Each row is a point. The last column is the point's height on a tilted bowl or saddle (a function of degree 2), plus a little noise. Count its main directions that bend up, bend down and stay straight.

Points, 11 rows:
-0.53 +0.35 -0.53

-0.56 +0.38 -0.58

-0.05 -0.05 -0.02

+0.19 +0.16 -0.02

+0.05 -0.37 -0.27

+0.03 +0.38 -0.11

+0.07 -0.30 -0.19

-0.03 -0.23 -0.13

-0.41 +0.06 -0.24

-0.31 +0.27 -0.20

-0.36 +0.40 -0.36
Directions: 0 up, 2 down, 0 straight

Points (16 x 4):
+0.21 -0.32 -0.56 -0.45

+0.22 -0.09 +0.13 -0.02

+0.05 +0.29 -0.63 +0.30

+0.45 +0.33 +0.20 -0.51

+0.10 +0.12 -0.11 -0.10

-0.26 -0.51 -0.04 -0.16

-0.12 +0.05 +0.13 -0.12

+0.13 +0.18 -0.11 -0.12

+0.02 -0.09 -0.45 -0.12

+0.32 -0.16 +0.39 +0.19

+0.03 -0.31 -0.63 -0.40

-0.50 +0.70 -0.13 -0.42

-0.32 -0.22 -0.18 -0.24

+0.05 +0.06 -0.12 -0.09

-0.17 +0.30 -0.08 -0.17

+0.24 -0.31 +0.53 +0.58
Directions: 1 up, 2 down, 0 straight

Points, 15 rows:
-0.02 -0.21 +0.25 +0.08

-0.06 +0.37 -0.52 +0.42

-0.30 +0.28 -0.37 +0.18

+0.07 +0.47 -0.05 +0.37

+0.19 +0.12 +0.14 +0.02

-0.26 -0.37 +0.18 +0.08

+0.07 +0.21 -0.23 +0.13

-0.52 -0.37 -0.04 -0.18

+0.26 -0.20 -0.51 -0.09

-0.01 -0.79 +0.26 +0.83

+0.02 +0.43 -0.25 +0.39

-0.29 +0.50 +0.18 +0.27

+0.48 +0.07 -0.03 -0.11

+0.05 +0.17 +0.15 +0.05

-0.19 +0.28 +0.33 +0.05
Directions: 1 up, 1 down, 1 straight

Points:
-0.41 +0.18 -0.09 -0.10 -0.19

+0.78 +0.02 -0.25 +0.02 -0.32

-0.60 +0.20 +0.12 -0.19 -0.38

-0.26 +0.06 +0.25 -0.17 -0.10

+0.29 -0.09 +0.24 -0.33 -0.07

+0.44 +0.13 +0.23 -0.09 -0.10

-0.22 +0.10 +0.10 -0.18 -0.06

+0.20 +0.17 -0.03 +0.15 -0.04

-0.15 -0.25 +0.10 +0.26 -0.15

-0.30 -0.14 -0.37 +0.23 -0.23

-0.38 -0.12 +0.47 -0.07 -0.31

-0.42 -0.28 +0.24 -0.25 -0.21

+0.23 +0.21 +0.01 -0.44 -0.12

+0.20 +0.28 -0.18 +0.29 -0.17

-0.10 -0.29 -0.21 +0.10 -0.05

+0.51 -0.17 -0.17 +0.37 -0.27

+0.01 +0.36 -0.22 +0.17 -0.19

+0.35 +0.50 +0.15 +0.10 -0.25

+0.30 -0.07 -0.02 -0.34 -0.01

+0.03 -0.03 -0.13 -0.96 -0.44

-0.03 -1.00 +0.41 +0.23 -0.98
Directions: 0 up, 4 down, 0 straight

Points:
-0.27 +0.20 -0.02 -0.26 -0.16

+0.26 -0.40 +0.27 -0.24 -0.22

-0.03 +0.10 -0.57 -0.30 -0.33

+0.33 -0.07 +0.15 -0.17 -0.11

+0.33 +0.20 -0.10 +0.40 -0.01

-0.13 +0.09 -0.03 -0.14 -0.05

+0.06 -0.13 -0.58 -0.10 -0.27

+0.44 +0.16 -0.06 +0.29 -0.07

+0.28 -0.06 +0.02 +0.10 -0.04

-0.01 +0.52 -0.46 +0.02 -0.34

-0.02 -0.16 -0.47 +0.01 -0.19

-0.09 +0.07 +0.05 -0.30 -0.05

-0.27 -0.24 +0.23 -0.61 -0.09

-0.22 -0.08 -0.40 -0.30 -0.21

+0.01 -0.36 -0.06 -0.26 -0.08

-0.21 +0.04 +0.26 -0.37 -0.11

-0.23 -0.03 -0.18 -0.14 -0.10

+0.52 -0.13 +0.37 +0.42 -0.34

+0.40 +0.22 -0.45 -0.19 -0.34

-0.23 -0.50 -0.09 -0.29 -0.21

-0.73 -0.51 +0.83 -0.26 -1.10

+0.01 +0.55 +0.06 -0.30 -0.35

-0.24 +0.46 -0.04 +0.08 -0.25

-0.11 -0.01 -0.49 -0.52 -0.30

+0.13 +0.28 -0.02 +0.44 +0.00
Directions: 0 up, 3 down, 1 straight

Points, 24 rows:
+0.10 -0.40 -0.10 +0.38 +0.36

+0.02 +0.50 +0.07 -0.32 +0.14

+0.12 -0.60 +0.34 +0.40 +0.67

+0.33 +0.16 -0.35 +0.46 +0.37

-0.11 -0.27 -0.25 -0.33 +0.08

-0.20 +0.04 +0.36 +0.07 +0.09

-0.52 -0.33 +0.36 +0.05 +0.37

-0.20 -0.01 -0.43 -0.32 +0.03

+0.10 -0.09 -0.32 +0.03 +0.06

+0.08 +0.07 +0.09 -0.05 +0.03

-0.12 -0.64 +0.03 -0.20 +0.37

-0.17 +0.15 +0.04 +0.10 +0.07

-0.37 +0.18 -0.55 -0.19 +0.10

+0.10 +0.36 -0.96 -0.37 +0.32

-0.15 +0.16 +0.40 +0.33 +0.19

+0.17 +0.30 -0.15 -0.05 +0.08

-0.08 -0.15 +0.32 +0.02 +0.13

-0.27 -0.14 -0.23 -0.39 +0.08

+0.01 -0.49 -0.06 +0.33 +0.38

-0.10 -0.16 -0.21 +0.12 +0.08

+0.16 +0.28 -0.07 +0.17 +0.12

-0.35 -0.18 -0.29 -0.12 +0.06

-0.46 +0.45 -0.16 +0.74 +0.77

-0.09 -0.51 -0.20 +0.41 +0.41
Directions: 3 up, 0 down, 1 straight

Points, 41 rows:
+0.23 +0.19 +0.26 +0.22 -0.49 +0.02 +0.14

+0.17 +0.36 +0.09 +0.35 +0.35 +0.48 +0.47

+0.31 +0.37 +0.16 +0.54 -0.10 -0.58 +0.41

-0.21 -0.16 -0.21 +0.06 -0.11 +0.41 +0.07

-0.09 +0.13 +0.67 -0.13 +0.64 -0.22 +0.73

+0.21 +0.27 -0.53 -0.23 -0.13 +0.36 +0.49

-0.27 +0.08 -0.19 +0.19 +0.11 +0.15 +0.05

+0.32 -0.20 +0.52 +0.17 +0.14 -0.25 +0.05

-0.36 -0.09 +0.01 +0.06 -0.22 -0.01 -0.11

+0.04 +0.22 +0.55 -0.22 +0.17 +0.27 +0.06

-0.23 -0.25 -0.10 +0.08 -0.04 -0.16 -0.20

-0.29 -0.10 -0.26 +0.26 -0.13 +0.22 +0.03

-0.29 -0.39 -0.20 -0.42 -0.14 -0.10 +0.09

+0.00 -0.50 -0.21 +0.21 -0.15 +0.06 -0.03

-0.06 +0.05 +0.09 +0.22 +0.06 -0.30 -0.11

-0.25 +0.43 -0.26 -0.15 -0.19 +0.32 +0.40

-0.06 +0.00 +0.00 +0.08 +0.20 -0.03 -0.10

-0.38 +0.32 -0.04 -0.05 -0.39 -0.01 +0.19

-0.63 +0.12 +0.36 +0.06 -0.34 -0.15 +0.27

-0.12 +0.10 +0.44 +0.34 -0.27 -0.12 +0.07

-0.10 -0.32 -0.32 -0.10 -0.63 +0.09 +0.24

-0.23 -0.08 +0.45 -0.06 -0.10 +0.94 +0.39

-0.03 -0.07 +0.41 +0.10 +0.05 +0.16 -0.06

-0.12 +0.16 +0.36 -0.12 +0.04 -0.19 +0.03

+0.22 -0.33 -0.43 +0.05 -0.51 -0.79 +0.25

-0.77 -0.39 -0.34 +0.17 +0.53 +0.13 +0.65

-0.23 +0.30 -0.40 +0.00 +0.36 -0.34 +0.34

+0.17 +0.39 -0.42 +0.05 +0.44 +0.42 +0.60

-0.46 +0.25 -0.12 +0.60 -0.39 -0.32 +0.15

+0.58 -0.06 +0.11 +0.00 +0.29 +0.01 +0.00

-0.35 +0.14 +0.18 +0.04 -0.48 -0.09 +0.06

+0.08 +0.02 +0.11 -0.17 -0.18 -0.01 -0.16

+0.36 -0.56 +0.10 -0.40 -0.07 +0.09 +0.05

+0.05 +0.06 +0.26 +0.09 +0.42 -0.19 +0.11

+0.04 -0.18 +0.34 +0.51 +0.15 -0.08 +0.11

+0.60 +0.27 +0.62 -0.16 +0.01 -0.10 +0.13

-0.38 +0.54 +0.07 -0.75 +0.03 +0.32 +0.83

-0.18 -0.41 +0.39 -0.06 -0.13 +0.26 +0.02

-0.24 +0.20 +0.14 +0.51 -0.58 -0.35 +0.16

-0.05 +0.23 -0.33 +0.24 -0.39 +0.15 +0.26

+0.20 -0.06 -0.44 -0.30 +0.20 +0.50 +0.26
Directions: 5 up, 0 down, 1 straight

Points (45 x 7):
-0.26 -0.15 +0.49 -0.20 -0.28 -0.57 -0.71

-0.10 -0.13 -0.89 -0.01 +0.09 -0.53 -0.29

+0.46 +0.06 -0.21 -0.80 +0.01 -0.16 -0.14

+0.27 +0.81 -0.32 +0.71 -0.26 +0.21 -0.65

+0.15 +0.12 -0.77 +0.45 -0.17 -0.16 -0.50

-0.22 -0.13 +0.17 +0.07 +0.70 +0.24 -0.32

-0.48 +0.36 +0.05 +0.11 +0.43 -0.17 -0.38

+0.06 +0.10 -0.54 +0.27 +0.03 +0.12 -0.30

-0.16 +0.17 +0.07 -0.26 +0.13 +0.32 -0.13

-0.42 -0.22 -0.09 -0.51 -0.05 -0.34 -0.25

-0.26 -0.31 -0.43 +0.11 +0.25 -0.08 -0.26

+0.07 +0.11 +0.48 -0.57 +0.37 +0.23 -0.03

-0.66 +0.37 +0.45 -0.32 +0.11 -0.25 -0.38

+0.15 +0.00 -0.34 +0.12 +0.21 -0.05 -0.21

+0.24 +0.39 -0.19 -0.31 +0.07 -0.03 -0.08

+0.10 +0.58 -0.34 -0.05 +0.11 +0.06 -0.21

+0.04 -0.16 -0.56 -0.32 -0.16 -0.30 -0.20

-0.51 -0.37 +0.04 +0.10 +0.11 -0.07 -0.53

-0.33 +0.35 +0.15 -0.25 -0.05 +0.69 -0.30

+0.23 +0.08 +0.13 +0.32 +0.31 -0.61 -0.42

+0.07 +0.28 +0.57 +0.42 +0.06 +0.40 -0.22

-0.41 +0.43 +0.13 -0.43 +0.15 +0.34 -0.14

+0.08 +0.00 +0.48 -0.28 +0.66 -0.01 -0.02

-0.11 +0.17 -0.05 +0.19 -0.06 -0.15 -0.23

+0.13 +0.09 +0.13 -0.03 -0.01 +0.09 -0.11

+0.37 +0.02 +0.25 +0.32 -0.12 +0.13 -0.29

-0.05 +0.26 +0.59 +0.14 +0.03 +0.38 -0.17

+0.32 +0.27 +0.29 +0.03 -0.33 -0.01 -0.18

-0.05 +0.12 -0.27 -0.17 +0.40 +0.40 -0.28

-0.31 +0.23 -0.19 +0.09 +0.06 +0.08 -0.20

+0.01 -0.38 +0.02 -0.29 -0.12 -0.04 -0.29

+0.00 -0.10 -0.25 +0.43 +0.12 -0.14 -0.34

-0.08 +0.17 +0.07 -0.45 +0.21 +0.14 -0.01

+0.53 -0.02 +0.38 +0.11 +0.02 +0.17 -0.24

-0.23 -0.08 -0.11 -0.53 +0.33 -0.19 -0.02

-0.13 +0.20 -0.69 -0.12 -0.54 +0.10 -0.21

+0.01 +0.53 +0.03 -0.32 -0.28 -0.02 +0.02

-0.23 +0.27 -0.05 -0.07 -0.03 -0.07 -0.11

+0.04 -0.32 -0.17 +0.24 +0.09 +0.12 -0.29

-0.05 -0.30 +0.44 -0.15 -0.01 -0.38 -0.41

-0.61 +0.44 +0.10 -0.26 +0.00 +0.12 -0.20

+0.22 -0.39 -0.03 -0.49 -0.20 +0.03 -0.34

+0.30 -0.11 +0.22 -0.03 +0.08 -0.03 -0.16

-0.43 +0.59 +0.21 +0.51 -0.29 -0.03 -0.50

-0.18 -0.33 -0.56 -0.29 +0.36 +0.11 -0.20
Directions: 0 up, 3 down, 3 straight

Points (76 x 9):
+0.57 +0.12 -0.23 -0.33 +0.07 -0.14 -0.12 +0.02 -0.40

-0.04 -0.36 -0.10 +0.06 +0.28 -0.08 -0.42 -0.04 -0.18

-0.40 -0.07 +0.07 -0.45 +0.55 +0.04 +0.34 +0.64 -0.53

+0.08 +0.32 +0.72 +0.19 +0.09 +0.13 -0.01 -0.02 -0.42

-0.25 -0.17 -0.52 -0.12 -0.11 +0.19 +0.26 -0.21 -0.13

+0.09 +0.51 +0.29 -0.40 -0.06 +0.23 +0.41 -0.26 -0.12

-0.12 -0.37 +0.13 +0.38 +0.13 +0.05 +0.34 -0.10 -0.14

+0.26 -0.06 -0.48 +0.10 -0.77 +0.74 +0.13 -0.04 -0.13

+0.68 -0.32 -0.26 -0.51 -0.13 +0.35 +0.53 +0.46 -0.71

+0.49 -0.31 +0.35 +0.16 -0.43 -0.01 -0.25 -0.61 -0.13

+0.14 -0.42 -0.12 -0.12 +0.00 -0.07 -0.10 -0.18 -0.13

+0.28 -0.27 +0.27 -0.03 +0.01 -0.27 +0.12 -0.40 +0.00

+0.09 -0.02 +0.61 -0.19 -0.16 +0.16 -0.19 -0.62 -0.25

+0.44 +0.13 +0.54 -0.22 -0.33 -0.02 +0.02 -0.23 -0.16

+0.04 -0.28 -0.29 +0.10 +0.28 -0.42 -0.40 -0.28 -0.15

-0.01 -0.02 -0.30 +0.09 -0.14 +0.11 +0.05 +0.16 -0.15

-0.21 +0.03 -0.75 -0.65 +0.06 +0.10 -0.33 -0.12 -0.17

-0.45 +0.30 +0.17 +0.37 -0.25 -0.12 +0.63 -0.16 +0.05

+0.04 -0.20 +0.24 +0.04 -0.28 +0.45 +0.05 +0.19 -0.06

-0.17 +0.02 +0.35 -0.07 -0.15 -0.33 -0.43 +0.53 -0.23

-0.33 -0.01 +0.05 -0.35 +0.20 +0.13 +0.20 -0.11 +0.15

+0.61 +0.48 +0.49 -0.46 +0.12 +0.08 -0.07 +0.37 -0.83

-0.12 +0.54 -0.17 -0.08 -0.28 +0.40 +0.08 +0.37 -0.11

+0.15 +0.07 +0.40 +0.09 +0.03 +0.43 +0.30 -0.39 -0.24

+0.34 -0.04 -0.04 +0.06 +0.21 -0.11 +0.16 +0.65 -0.59

-0.09 +0.19 -0.22 -0.34 -0.31 +0.30 +0.19 +0.27 -0.12

-0.66 +0.11 -0.05 -0.18 -0.22 +0.10 -0.86 +0.10 -0.06

-0.45 -0.15 -0.42 -0.19 -0.40 -0.14 +0.06 -0.55 -0.26

+0.02 -0.12 +0.09 +0.12 -0.25 -0.27 +0.02 +0.14 -0.03

+0.27 -0.05 +0.41 -0.22 -0.32 -0.31 -0.18 +0.06 -0.02

+0.11 +0.11 -0.20 +0.13 -0.45 +0.05 +0.15 +0.20 -0.05

+0.14 +0.03 -0.54 -0.23 -0.18 +0.04 -0.32 -0.47 -0.13

-0.10 -0.18 +0.09 +0.23 -0.11 +0.16 +0.12 -0.29 -0.06

-0.15 -0.01 +0.13 +0.10 -0.51 +0.23 +0.57 -0.34 +0.05

-0.47 -0.34 +0.26 +0.24 +0.18 -0.16 +0.03 +0.44 -0.38

+0.02 +0.20 -0.11 -0.05 -0.15 -0.21 +0.21 -0.16 -0.03

+0.15 -0.60 -0.07 -0.18 -0.26 -0.34 +0.66 +0.15 -0.06

+0.08 -0.62 +0.21 -0.11 +0.00 -0.35 +0.19 +0.38 -0.18

-0.01 -0.08 -0.11 -0.37 -0.47 +0.16 -0.30 +0.29 -0.15

-0.16 +0.37 +0.06 +0.36 +0.50 -0.02 +0.22 -0.41 -0.04

+0.51 +0.46 -0.51 -0.35 -0.22 -0.25 +0.02 -0.54 -0.45

-0.31 -0.16 +0.04 -0.14 +0.48 +0.18 +0.20 -0.17 +0.05

-0.18 -0.03 -0.86 +0.05 +0.31 +0.04 -0.19 +0.27 -0.56

+0.20 +0.11 +0.35 +0.19 +0.09 -0.18 -0.46 -0.30 -0.07

-0.43 +0.70 -0.06 -0.40 +0.66 +0.20 +0.12 -0.38 +0.49

-0.21 -0.01 -0.41 -0.33 -0.97 -0.29 -0.36 +0.23 -0.57

-0.11 -0.04 +0.23 +0.01 -0.08 -0.40 +0.47 -0.14 +0.10

-0.33 +0.04 -0.29 -0.35 +0.31 -0.62 +0.49 +0.48 -0.50

-0.43 +0.52 -0.19 -0.11 -0.18 -0.01 +0.21 +0.60 -0.17

-0.72 -0.18 +0.17 +0.21 +0.09 +0.08 -0.41 -0.05 -0.22

+0.34 +0.20 +0.28 -0.09 +0.40 -0.11 -0.49 +0.33 -0.41

+0.41 +0.40 -0.22 +0.10 +0.05 -0.09 -0.78 -0.08 +0.18

+0.23 +0.01 +0.08 -0.18 +0.14 +0.16 +0.12 -0.11 -0.15

-0.82 +0.30 +0.03 -0.36 +0.64 -0.47 +0.23 -0.05 +0.46

-0.12 +0.34 -0.15 -0.29 -0.25 -0.26 -0.16 -0.09 -0.04

-0.21 +0.14 +0.40 -0.15 -0.29 +0.22 -0.05 -0.41 -0.11

-0.27 -0.28 +0.19 -0.03 +0.23 -0.19 -0.51 -0.06 -0.11

-0.17 -0.21 -0.13 +0.63 +0.42 +0.19 +0.01 +0.24 -0.50

+0.06 +0.09 -0.42 +0.20 +0.25 +0.30 -0.30 -0.03 -0.15

+0.11 -0.14 -0.18 +0.21 +0.18 +0.06 +0.05 +0.08 -0.25

-0.07 -0.16 -0.25 +0.02 +0.13 -0.84 +0.01 -0.17 -0.26

-0.44 +0.11 -0.85 +0.16 -0.04 +0.11 -0.69 +0.41 -0.18

+0.12 +0.17 -0.59 -0.17 +0.22 +0.13 +0.04 -0.08 -0.28

-0.02 -0.52 +0.01 +0.10 -0.31 +0.11 +0.61 -0.04 +0.07

-0.04 -0.04 -0.02 -0.05 -0.19 -0.03 -0.30 +0.38 -0.14

+0.11 +0.37 +0.12 +0.36 -0.30 -0.33 +0.00 -0.16 -0.01

-0.01 +0.09 +0.10 +0.33 +0.19 -0.46 -0.04 -0.36 -0.02

+0.01 -0.05 -0.09 -0.55 -0.12 +0.10 +0.00 +0.06 -0.11

-0.08 +0.62 +0.07 +0.19 -0.16 +0.44 -0.08 +0.20 -0.13

-0.07 +0.21 -0.20 -0.09 -0.65 -0.09 +0.36 -0.33 -0.15

+0.48 +0.10 +0.03 -0.34 +0.41 +0.38 +0.41 +0.65 -1.15

-0.23 +0.20 +0.38 -0.07 -0.23 -0.34 -0.15 +0.09 -0.09

+0.32 +0.06 -0.12 +0.05 +0.27 +0.17 +0.09 -0.45 -0.24

-0.01 +0.19 -0.20 -0.09 -0.17 -0.17 -0.23 -0.28 +0.00

+0.40 -0.14 +0.30 -0.07 +0.15 -0.28 -0.37 -0.38 -0.07

-0.16 -0.13 +0.30 -0.30 -0.03 +0.24 +0.01 -0.11 +0.02
Directions: 2 up, 4 down, 2 straight

Points:
-0.13 -0.18 +0.39 -0.14 -0.28 -0.05 +0.02 +0.16 +0.02

-0.41 -0.60 +0.07 -0.08 +0.11 +0.33 -0.31 -0.32 -0.41

-0.34 +0.77 +0.36 +0.46 -0.24 +0.05 -0.25 -0.09 +0.89

-0.48 -0.31 +0.26 -0.14 -0.15 +0.09 +0.25 -0.31 -0.15

+0.67 -0.14 +0.27 -0.50 +0.18 +0.28 +0.07 -0.06 +0.92

-0.18 +0.24 +0.09 +0.03 +0.42 +0.81 -0.10 +0.05 +0.42

+0.05 -0.26 +0.17 -0.16 -0.11 -0.24 +0.41 +0.56 -0.13

+0.58 +0.29 -0.30 -0.04 -0.55 -0.22 +0.17 +0.48 +0.37

-0.35 +0.68 +0.37 +0.19 +0.19 +0.05 -0.25 -0.46 +0.81

+0.43 +0.11 +0.40 +0.39 -0.32 +0.08 +0.02 -0.14 -0.04

+0.79 +0.15 +0.20 +0.06 -0.46 +0.34 +0.22 -0.72 -0.56

+0.27 -0.02 -0.20 -0.07 -0.15 -0.23 -0.40 -0.26 -0.02

+0.36 +0.02 -0.43 -0.49 +0.17 -0.03 -0.02 -0.18 +0.02

+0.17 +0.23 +0.47 -0.16 -0.17 -0.06 +0.19 +0.38 +0.22

-0.07 -0.19 -0.07 +0.19 -0.47 +0.16 -0.11 -0.06 -0.14

-0.12 +0.07 -0.34 +0.04 -0.09 -0.53 +0.04 +0.28 -0.29

-0.14 +0.29 -0.14 -0.18 -0.57 +0.20 +0.12 +0.10 -0.16

+0.06 +0.18 +0.45 +0.05 -0.07 +0.09 -0.21 -0.35 +0.21

+0.04 -0.66 +0.13 +0.13 -0.31 +0.25 -0.69 +0.32 -0.61

-0.11 +0.30 +0.35 -0.14 -0.04 +0.23 -0.37 -0.07 +0.31

-0.01 +0.30 -0.14 -0.09 +0.49 +0.09 -0.19 +0.45 +0.00

-0.35 -0.13 +0.26 +0.04 -0.42 -0.49 -0.06 -0.17 +0.30

-0.16 +0.00 -0.53 +0.40 +0.86 -0.14 +0.31 -0.28 +0.05

+0.28 +0.60 +0.11 -0.20 -0.28 +0.15 -0.37 +0.09 +0.17

-0.28 +0.29 -0.15 -0.30 +0.42 -0.31 -0.13 -0.10 -0.44

+0.09 -0.12 -0.32 -0.17 +0.25 +0.43 -0.42 +0.12 +0.09

-0.09 -0.04 +0.10 +0.49 +0.15 +0.12 -0.39 +0.42 -0.30

+0.33 +0.44 -0.22 +0.43 -0.33 -0.03 +0.13 +0.10 +0.15

-0.06 +0.76 -0.59 +0.10 -0.02 -0.27 +0.02 -0.14 -0.16

-0.59 -0.20 +0.31 +0.14 -0.24 +0.38 +0.07 -0.66 +0.04

+0.04 +0.49 -0.43 -0.09 +0.15 -0.31 +0.07 +0.08 -0.24

-0.17 +0.12 -0.55 +0.17 +0.14 -0.12 +0.13 +0.18 -0.20

-0.26 -0.10 +0.21 +0.38 -0.14 +0.05 -0.01 -0.26 +0.01

+0.28 -0.20 +0.18 -0.29 -0.60 +0.11 -0.07 +0.03 +0.40

+0.50 -0.43 +0.02 +0.03 -0.27 +0.38 +0.41 -0.50 +0.07

+0.12 +0.42 +0.45 -0.18 +0.18 +0.35 -0.38 +0.45 +0.33

-0.09 +0.72 +0.13 +0.18 +0.44 -0.52 -0.49 -0.28 -0.14

-0.26 +0.05 -0.05 -0.41 +0.09 +0.47 -0.19 -0.14 -0.13

+0.07 -0.14 -0.22 +0.30 +0.01 -0.16 -0.23 +0.28 -0.16

+0.52 -0.47 -0.07 +0.09 -0.42 +0.22 -0.51 -0.14 +0.28

-0.06 +0.05 -0.10 -0.62 -0.24 +0.09 +0.13 -0.36 -0.02

-0.22 +0.21 +0.04 +0.33 -0.28 +0.03 -0.20 -0.41 +0.18

+0.01 -0.39 -0.25 +0.03 -0.25 -0.41 -0.25 +0.34 -0.25

-0.15 -0.52 +0.11 -0.26 +0.50 -0.21 +0.14 -0.25 -0.39

-0.33 -0.13 +0.21 +0.30 -0.52 +0.00 +0.33 -0.07 -0.07

+0.20 +0.10 -0.41 -0.91 +0.13 +0.10 +0.24 -0.03 -0.06

-0.22 -0.29 -0.20 +0.00 -0.09 -0.12 +0.44 -0.06 -0.36

+0.20 -0.05 -0.27 +0.16 +0.36 -0.16 -0.13 +0.13 +0.02

+0.12 -0.16 -0.19 -0.33 +0.32 -0.24 -0.43 +0.11 -0.24

+0.34 -0.17 -0.29 -0.35 -0.16 +0.15 -0.15 +0.05 +0.30

+0.30 -0.17 -0.41 -0.47 -0.03 +0.27 +0.06 -0.05 +0.13

-0.05 +0.21 -0.02 -0.04 -0.37 -0.05 -0.25 +0.25 -0.03

+0.25 +0.07 -0.35 -0.09 +0.31 -0.57 +0.12 +0.54 -0.18

+0.21 -0.14 +0.16 -0.01 -0.38 -0.30 -0.17 +0.31 +0.05

+0.33 +0.55 -0.02 +0.02 -0.86 -0.20 +0.28 +0.09 +0.18

-0.19 -0.19 +0.09 -0.50 -0.26 -0.44 +0.13 -0.04 +0.33

-0.47 +0.23 +0.19 -0.14 -0.01 +0.49 +0.59 -0.06 -0.33

-0.17 +0.32 -0.17 -0.25 +0.17 +0.40 +0.33 +0.11 -0.28

-0.01 -0.18 -0.23 +0.81 +0.26 -0.28 -0.12 +0.30 +0.12

+0.36 -0.05 -0.60 +0.09 -0.30 +0.23 -0.35 -0.13 +0.13

+0.02 -0.24 +0.23 +0.49 -0.23 -0.12 +0.11 -0.01 -0.06

+0.21 +0.35 +0.10 +0.31 -0.13 -0.19 -0.09 -0.40 +0.00

+0.15 +0.22 +0.18 -0.26 +0.37 -0.25 -0.19 +0.56 -0.13

-0.78 +0.31 +0.21 +0.21 -0.07 +0.43 -0.34 +0.59 -0.23

+0.34 +0.33 +0.45 -0.01 -0.28 +0.06 -0.40 +0.31 +0.04

+0.60 +0.28 -0.41 -0.43 +0.25 -0.20 -0.36 +0.37 +0.34

-0.10 +0.42 +0.58 -0.18 -0.30 -0.14 +0.42 -0.53 +0.63

+0.00 +0.15 +0.06 -0.03 -0.42 +0.56 -0.30 +0.05 -0.16

+0.20 -0.05 -0.06 -0.04 -0.26 +0.37 -0.01 -0.15 -0.07

+0.28 -0.39 -0.45 -0.14 +0.06 +0.05 -0.26 -0.06 +0.22

-0.27 -0.20 +0.13 -0.02 +0.24 +0.32 -0.11 +0.21 -0.29

+0.14 +0.09 +0.10 +0.23 -0.11 +0.25 +0.39 +0.44 -0.03
Directions: 3 up, 3 down, 2 straight
